Each row is a point. Before rounding, the points of a table are all equally far from one centre. They may lie mostly on one side of it. Write the centre, to within rounding.
(in the rows, 128 means zero)

Points (6 x 3)
[[139 127  92]
 [168 160 153]
 [135  95 176]
 [102 138  88]
 [152  94 143]
 [ 87 149 192]]
Centre: [116 139 144]

Points (14 x 11)
[[107  97  84 149  94 130 122  89 175 159 104]
 [116  58  97 172 103 149 137 126 177 138 120]
 [ 71  89  95 112  73 135 132 128 150 161 114]
 [ 85 107 156 118 146  87 125 167 175  99 117]
 [ 76 134 127 174 149 101 174 123 132 135 136]
 [ 98  63 123  81 109  97 103 117 185 131 131]
 [106 131 110 114 110 108 121  65 149 114 120]
 [ 68  72 144 162 114 100 124 118 120 135 144]
 [ 85  59  79 152 118 107 125  91 165 137 109]
 [ 91 102 133 174 154 115 124 172 144 137 109]
 [132  99 113 137 158 131 141 132 179 162 194]
 [ 44 101 120 110 138 155 165 104 177 148 135]
 [118 130 122  91 102 158 130 105 187 109 130]
 [ 54  85 134 145 125 115 191 108 186 121 143]]
Centre: [100 102 116 128 127 117 141 128 163 132 137]

Points (28 x 24)
[[114  66 141 171 179  90 153 140 157  80 155 154 140 108 106 102 153 114
  118  82 138  79 107 122]
 [ 92  80 108 160 178  98 186 199 148 138 154 161 138 158 139 143 122 114
   83 141  78  95 126 126]
 [122 144 150 150 120 146 144 169 112 127  86 134 168 123 183 164 118 147
   97 118 120  97 176  86]
 [121  99 116 124 148 148 139 160 119 128 104 170 130 107 130  99 201 127
   75 112 100 170 138  73]
 [165  82 155 177 171 133 184 151 140  72 125 107 107 121 101 147  93 127
  109 135  94 111 134 175]
 [107 103 147 135 179 122 196 181 143 101 110 142 127 188 153 138 186 117
  108 112  96 103 130  92]
 [123  50 165 127 144  98 163 155 132 127 156 106 177 119 165  67 132  99
  124 113 117 132 154  84]
 [ 84 122 101 145 175 117 173 185 141 126 162 126  94  61 150 122 103 103
  102  84 142  84 172 110]
 [137 124 154 147 170 101 157 149  99 133 106 144 108 115  80 124 141  94
  118  98 134 112 186 159]
 [138  97 155 190 145 156 135 164 107  90 123 133 107 148 199 126 138 126
   72 138 133 113 139 110]
 [175  95 115 108 147 108 173 166 138 106  95 133  98 136 146 145 113 136
  117  33  90 143 165 132]
 [154  81 142 133 165 114 140 180 109 147 135 127 139 160 188 123 166 110
  124  89 137  85 150 137]
 [125 127 117 122 161 122 126 165 124 109 101 105 115 150 195 151 152 140
  117  90 159 119 139 119]
 [ 71 113 147 149 139 113 165 201 133 112 127 112 180 140 152 134 122 139
  109  96 138 179 140 114]
 [116  68 144 114 173 144 185 184 146 126 159 158  89 116 138 124 157 135
   88 116 156 148 164 142]
 [162 102 106 128 163 107 151 138 134 121 184 145  96 126 191 108 151  92
   69 134 105 142 126 128]
 [162  86  87 121 177 151 142 182  90 106 119 127  94 129 139 122 102 101
  101  90 138 165 162 129]
 [169 129 111 120 186 129 116 134 110  96 128 104 167  95 179 132 118 121
   69 159  88 127 107  92]
 [102  87 122 163 153 167 182 141 123  86 141 114 110  93 158  88 138  66
   85 135 109 120  82 115]
 [129  83 137 109 141 144 140 205 119  76 129  96 146 109 184 117 124 111
   72  84 137 155 147  56]
 [120 101 136 124 197 132 137 170  84 145 132 123 108 169 159 124 123  90
  121  89  91  87 119 143]
 [117 111 163 129 146 161 182 161  75  47 143 117 113 113 158 103  93  95
   87 113 124 137 126  88]
 [173 106 124 192 195 171 157 179 153 119 114  80  98  87 129 139 104 115
   76 124  74 154 107 113]
 [135 123  91 194 155 128 155 138 105 164 133  88 117 144 133 123 155 150
   89 101  96 107 172  86]
 [138 108 144 190 162 114 157 184  98 151 149  97  96 156 141 138 152 135
  120  93  74 116 182  84]
 [128  94 119 137 146 113 190 180 114 125 146 193 142  63 133  86 170 151
   74 131 119 135 152 112]
 [119 125 161 146 187 120 121 164 147  80 157 141 115 139 144 135 154 126
   27 115 139 133 143  80]
 [ 97  91 105 121 170 125 197 170 119 117 130 157 107 137 180 104 146 107
   70 102  96 121 194  82]]
Centre: [136 103 138 141 158 124 163 162 130 118 129 123 133 103 134 131 126 120
  93 102 102 120 131 105]

Points (29 x 24)
[[ 93  94 158 127 129 132 108 118  98 122 118  90 158 178 166  89 125 121
   41 126 115 117  97 124]
 [121 107 172 166 162 149 128  84 143  96 163  89 180 157 114 101 153 108
  116 158 125 138  86 145]
 [118 102 168 171 175 127  71  89 120 100 120 124 168 195 159 138 119 139
   83 149 171 134 113 156]
 [132 110 143 120 150 149  81  55 123  99 125  80 176 180 140 128 137 116
  110 171 148 132  80 157]
 [137 153 167 100 160 162 121  70 130 133 123  71 162 152 168 113 123 169
  102 150 169 105  92 157]
 [101 146 156 112 165  97  90  88 123 118 103  75 146 175 115  73 119 133
   87 126 154 133  87 129]
 [127 100 184 146 152 127 108  89 120 148 157 138 194 145 155 118 140 109
  136  81 155 133  94 104]
 [120  95 173 153 141 119 114  80 150 181 163  70 143 183 131 110 156 135
   95 110 128 162 103 135]
 [140 125 153 108 110 134 110  59 134 116 113  94 126 188 165 133 133 109
   79 146 130 158  65 176]
 [169 103 148 153 139 119  92 112 143 147 127  99 147 151 105 102 142 106
   93 155 173 143  89 196]
 [123  94 185 108 168 120  95 110 174 161 122  60 142 142 112 124 104 123
   97 113 164 146 123 100]
 [135 134 159 147 153 128 110  85 111 131 117  83 176 162 157  65 127 112
   69 132 172 137  77 120]
 [133 151 164 115 152 177 138  40  91 118 128  69 151 143 132 133 109 124
   78 142 111 146 104 124]
 [116 153 156 120 157 145 107  98 138  89 102 122 131 121 193  98 113 107
   60 111 126 167 110 123]
 [146 115 179 124 177 176 103  68  96 125 112  98 148 145 150 121 124 135
   83 152 129 179  80 183]
 [116 117 158 144 161 133 109  65  93 121 112  79 179 156 162 120  94  99
   84 176 143 138 101 138]
 [138 110 185 148 198 107 118  82  98  81 108 108 177 146 139 141 161 103
   66 122 166 147 104 180]
 [132 101 179 147 122 117 108 121 153 139 139 103 122 158 104  95 111 135
  103 148 165 144  65 149]
 [145 133 158 127 154 136 114  71  95  88 113  94 208 172 172 151 135 115
   69 147 145 142 141 156]
 [143 109 209 167 147 146  83 108 139 137  97 126 179 140 115 151 146 154
   65 105 143 137  78 166]
 [114 145 151 133 148 108 105  93 105 116 109 104 178 159 119 137 172 148
   37 126 137 128  78 138]
 [151 107 158 142 135 125  94  94 119 128 101  74 172 161 140 107 113  82
   96 136 178 152  56 146]
 [156 125 191 167 133 120  81  86 132 106  90 135 189 156 119 123 153 129
  128  93 140 131  73 151]
 [118  92 175 165 151 124 118  77  95 127 120 119 129 122 172 135 133 143
   94 163 141 166  99 184]
 [104 111 160 132 141 121  94  59 109  97 112 122 178 190 162 150 136 111
   96 117 147 147  61 141]
 [141 139 179 132 194 158  61  54 133 125 136 103 127 169 161 126 156  85
  112 152 134 105  96 173]
 [155 123 143 156 126 157 103 106  80  92 143  75 161 152 179 124 158 102
  110 127 157 175  98 122]
 [112 108 162 149 124 126 158 111 117 131 104 108 164 181 159  91 166 147
   72 147 159 148 134 169]
 [124 141 150 138 164 119 130  83  96 130 104 118 158 155 144  99  89  80
   64 114 153 148  70 167]]
Centre: [132 125 168 132 149 142 112 105 123 126 117 100 136 151 137 134 139 112
 102 111 138 125 123 147]

Points (31 x 24)
[[121 127  92 118 152 146 188 120 166 148 121 112 117 129 116 133  96 178
  102 160 126 181  74  72]
 [119 111 143 152 172 112 118 124 143 157 112 148  89  93 146 164 112 125
  162  94 114 157  88 120]
 [ 83  95  82 126 163 116 133  84 173 125  88 151 140 146 101 103  60 150
  116 103 149 181  91 157]
 [158  93  74 123 132 126 126  97 140 145 116 158 130 151  89 104  63 197
  104 107 146 167 110 124]
 [167 138 104 141 152 143  83 112 132 142  83 132 127 115 135 164  99 170
  165 147 145 166  80 103]
 [ 98 187 112 131 126 149 152  78 134 194  94  81 119 102 130  87  94 180
   98 154 126 151 127 152]
 [129 121 133 112 173 115 114 118 150 148 118 121 159 169 125 121  81 198
  118  77  92 186 109 201]
 [ 78 100  97 149 174 111  99  87 125 140 120 112  93 161 148 151  81 185
  129 101 137 154  69 112]
 [135 101  94 137 123 123 123 106 180 190  92 121 122 114  94 146 108 141
  120 118 117 186  93 102]
 [103 128 144  96 143 167 199  99 147 161 126 103 130 115 127  89  59 157
  132 170  88 179 117 148]
 [140 143 138 146 135 108 129 133 166 139 149 141 113 134 174 103 100 157
  155 124 171 183 154  99]
 [104 106 144  99 158  79 170 107 113 161 124 125 102 174 145 126  90 169
  130 103 154 187 120  92]
 [117 105  92 124 187 108 122  96 147 156  88 119 137 137 144 145  27 156
  151 108 154 129  83  99]
 [ 94 104 143 117 161 134 136 107 153 179  82 127 172 172 126 124  69 207
  128  96 147 124 125  96]
 [ 97 102  85 122 146 102 153 116 153 109 120 154 129 124 142 115 118 184
  134 116  95 214  69 157]
 [110  80 112 117 180 157 143 105 105 177 118 108 104 159 103 132  78 149
  141 146 166 186 115 150]
 [161 152 120 130 127 108  97  89 172 148 127 134 157 168 124 145  85 189
  152  82 106 181 143 106]
 [ 85  90 115  88 149 113 111 112 154 103  77 144 109 128 128 128  70 134
  138  77 113 185 127 119]
 [115 133 127 104 187 140 149 106 176 169 120  93 137 187  87 152  87 179
   94 116  92 156  99 143]
 [ 72 111 139  90 142 142 142 104 186 155  76 137 102 140 127 110  73 175
  122  98 156 111 127 104]
 [ 84 120 129 164 175 151 162 118 146 153 110 140  91 101 138 139  76 197
  136 159  86 161  92 115]
 [123 179 105 151 146 118 136  92 148 162 115 150 131 124 123 103  41 212
  114 108 163 115 130 134]
 [122 114  64  53 188 115 118  89 153 162 105 116 119 130 117 135  90 197
  133 118  96 146 126 104]
 [120  96 112 109 149 160  84  96 162 154 150 140 105 154 129 133  88 220
  136 121 137 191 107 119]
 [140  81 127 140 175 129 127  84 178 125 105 147 112 118  75 131  89 165
  109  96 129 170 121 110]
 [119 128 128  90 202 114 141 116 152 152 141 153 106 165 120 150  68 152
  163  78 146 145 108 173]
 [ 97 138 118 136 180 128  94 142 152 163 153  91 130 106 120 165  67 178
  155 103 131 164 104 101]
 [ 88 108 130  97 158 121 170 160 104 154 119 152 118 123 118 123  60 142
  128 112 104 198 108 119]
 [148  74 101 124 182 130 144  72 151 119 101 129 103 138  99 123  97 192
  115 113  90 158 160 121]
 [165 140 100 127 154 126 142 110 147 163 135 137  96 125 115 146  55 147
  131  57 153 146  87  92]
 [120  83 124 157 175 117 117 108 147 161 141 125 126 142 126 107 101 213
  156  85 164 169  91 162]]
Centre: [119 138 114 120 153 141 142  99 138 143 113 120 132 131 142 119  98 162
 134 110 123 155 115 134]

Points (31 x 24)
[[127 144 101 164 110 131 161 125 112 168 176  91 169  95 176 119 102 189
   72 126 108 112 126 181]
 [149 156 124 147  90 135 128 197 172 175 197 142 124  94 135 155 148 132
  145 107 103 114 125 110]
 [150 144 143 163 149  91  98 173 162 129 173 153 130  97 126  92 124 142
   81 106 159 148 186 159]
 [170 134 105 167 109 116 161 193 144 216 197 122 138  72 151 110 125 168
  121 122 116 143 122 139]
 [174 119 108 149  88 137 117 109 157 168 171 144 162 112  86  95 132 124
   97 121  93 157 147 179]
 [139 164 105 216 127 119 160 150 116 140 187 114 119 130 134 134 130 148
   71 143 102 144 140 182]
 [119 127 111 148 115 141 225 164 152 168 190 135 124 127  81 130 124 121
  119 119  99 138 156 143]
 [115 163  93 128  98 173 134 157 131 139 197 141 104  91  98 108 101 139
   78 100 111 101 137 184]
 [125 177  54 190 110 139 123 160 120 169 160 144 114  94 130  99 129 133
   90  97 111 120 169 128]
 [147 123  86 185  99 104 157 129 112 172 197 147 136 105 113 119 103 120
  111 109  92 163 163 172]
 [130 113  94 182 115 102 124 107 134 111 167 103 172 109 115  96 123 162
   99 173  93 145 159 156]
 [105 121 103 142 146 139 187 119 137 133 178 127 150 129 129 126 117 155
  105 128 121 142 130 190]
 [152 161  95 180 127 120 181 143 163 169 207 128 146  97 112 101  75  96
   87 159 117 129 170 127]
 [160  92  81 119 119  86 181 153 113 165 173 120 118  80 134  85 124 144
   76  93 142 150 187 127]
 [111 154 129 140 113 135 106 137 112 131 225 124  96 122 107 105 137 125
   76 144 112 111 117 164]
 [144 104  93 152  73 102 118 187 181 167 159 129 147  57 152 133 116 128
  131 140 120 109 156 155]
 [122 160 116 176 107  80 132 160 100 157 170 154 125  88 127  72 118 131
   84 109 167 152 151 156]
 [122 128 117 180 137 156 149 152 113 207 142 121 126 141 155 123 119 112
   70 122  76 104 159 107]
 [142 175 116 148 131 129 188 156 180 135 201 151 117  96 143  93 116 139
   93  86  99 112 117 139]
 [161 177  81 126  92 117 129 142 151 179 146 119 113 127 174  80 131 142
  129 130  95 151 138 180]
 [ 96 106 138 164 140 100 171 149 113 165 143 129 149  67 125 100 100 134
  104 116  76 132 120 155]
 [178 171 134 162 147 125 142 185 163 111 147  99 119  97 161  93 130 148
   95 107 168 147 180 152]
 [175 130 132 183 152 136 135 162 161 157 176 102 154  89 139  95  77 108
  103 105 159 146 153 163]
 [136 148 107 145 123 117 157 202 158 142 177 148 139 146 115  91 118 102
   93 104  96  83 163 210]
 [132 153 137 178  96  84 173 180 112 146 145 167 153 155 136 130 124 102
   65 106 139 137 163 148]
 [181 113 116 119 174 138 177 160 125 150 187 130 129  88 156 118  87 136
  111 107  82 146 135 127]
 [ 96 144 130 153 124  88 151 197 115 146 167 118 160  83 157 101  77 141
  144 120  92 135 115 125]
 [141 125 115 192 143 116 113 128 124 139 115 120 110 123 110  72  71 116
   55 125 120 140 157 137]
 [153 105  87 157  95 143 182 170 172 142 162 104 124  83 138 100 104 117
  115  94 109 129  97 132]
 [167 123 155 155 140  84 174 191 166 206 186 115 126 117 124 106 114  91
  115  95 102 107 180 102]
 [131 153 117 170  71 144 170 184 126 179 166 115 155 150 113 103 133 103
   48 126  88 121 114 125]]
Centre: [159 144 125 136 109 108 143 158 129 152 153 109 133 122 114 115 107 151
 103 127 116 100 155 133]

Points (29 x 24)
[[144 109 155 187  97 134 143 152 180 116 132 161  62 119 101  94 117 173
  150 119 121 102 116 101]
 [147 123 116 178 111 110 132 136 197 128 124 193  68 121  65  72 131 124
  161 124 121 111 113 124]
 [174 116 114 159 118 131 135 155 183 126 132 198  72 134  91  56 125 138
  154 131 132 107 102 128]
 [159 118 133 175 101 142 146 127 168 142 145 192  65 114  75  97 112 130
  150  94 111  89 100 130]
 [152 108 133 187  99 111 148 134 201 143 137 188  79 128  67 101 125 130
  167 133 148 123 121 101]
 [151 112 123 165 127 111 139 131 198 126 143 193  77 127  63  90 105 137
  157 122 122 105 118 139]
 [163 122 132 182 101 112 134 145 202 125 157 179  69 118  71  80 151 123
  140 110 133  99 103 114]
 [160 110 141 169  92 101 132 143 178 127 131 176  77 125  79  83 136 131
  131 109 123  92  95 150]
 [137 132 129 180 131 131 151 136 193 133 133 205  64 153  85  88 126 132
  166 106 110 121 120 119]
 [161 126 113 179 110 127 116 142 177 134 119 174  59 106  68  82 108 141
  149 129 119  99 124  92]
 [131 103 151 177 125 105 152 130 204 125 132 153  71 127  68  83 117 131
  166 100 126  98 111 101]
 [143 117 116 180 125 120 123 124 197 122 136 180  74 100  78  93  97 135
  128 127 136  86  90 136]
 [151 104 114 188 119 122 148 140 182 136 134 190  63 113  92  87 136 136
  161 117 128 111 129 131]
 [143 112 122 195 108 106 130 146 193 143 144 187  91 122  83  68 141 121
  145 128 120 104 113 127]
 [140  99 124 174 101 130 156 138 204 122 124 185  68 129  82 100 117 139
  157 112 117 107 122 107]
 [159 111 121 152 116 125 152 143 187 126 121 183  79 132  72  92 130 148
  146 129 105  99 129 126]
 [145 123 128 183 115  96 156 126 193 118 155 196 101 119  81 103 140 136
  160 109 134 107 107 120]
 [144 100 123 161 106 121 155 142 185 112 109 176  53 120  82 121 107 145
  154 111 124 119 122 103]
 [166  98 120 185 122 151 140 164 181 139 120 177  81 134  75 105 111 143
  138 111 137 108  90 118]
 [154 119 107 168 128 133 134 141 204 105 113 171  77 118  96  94 149 126
  158 112 117  79 118 118]
 [166 112 127 171 123 130 136 158 183 157 128 171  86 105  75  93 139 151
  138 108 130  87  99 120]
 [144 101 143 175 122 145 140 121 184 150 147 177  78 136  63  98 146 140
  152 144 117  78 111 117]
 [142  92 120 173 120 138 144 149 206 138 136 198  76 132  74 111 126 115
  143 132 124  96 100 114]
 [130 127 145 166 104 121 153 126 194 146 143 202  71 131  67  68 126 119
  169 141 146 101 107 100]
 [152 111 151 183 105 143 147 162 165 145 150 178  73 125  61  93 128 135
  119 144 114 124 119 137]
 [163 114 127 165 149 123 157 139 207 121 125 161  95 124  85  82 120 139
  157 130 116 101  84 126]
 [169  97 155 176 120 125 141 109 183 118 145 180  61 103 101 104 118 162
  147 128 123 106 112 126]
 [141 119 121 176 124 128 153 144 181 130 150 184  69 105  69 111 102 118
  159 137 125  83 100 129]
 [161 109 121 174 136 120 154 148 200 125 155 177  67 116  73  94 135 120
  139 131 129 100 132 121]]
Centre: [132 130 148 142 122 144 113 128 162 126 140 154  94 125 105 102 125 110
 144 122 143 131 109 110]
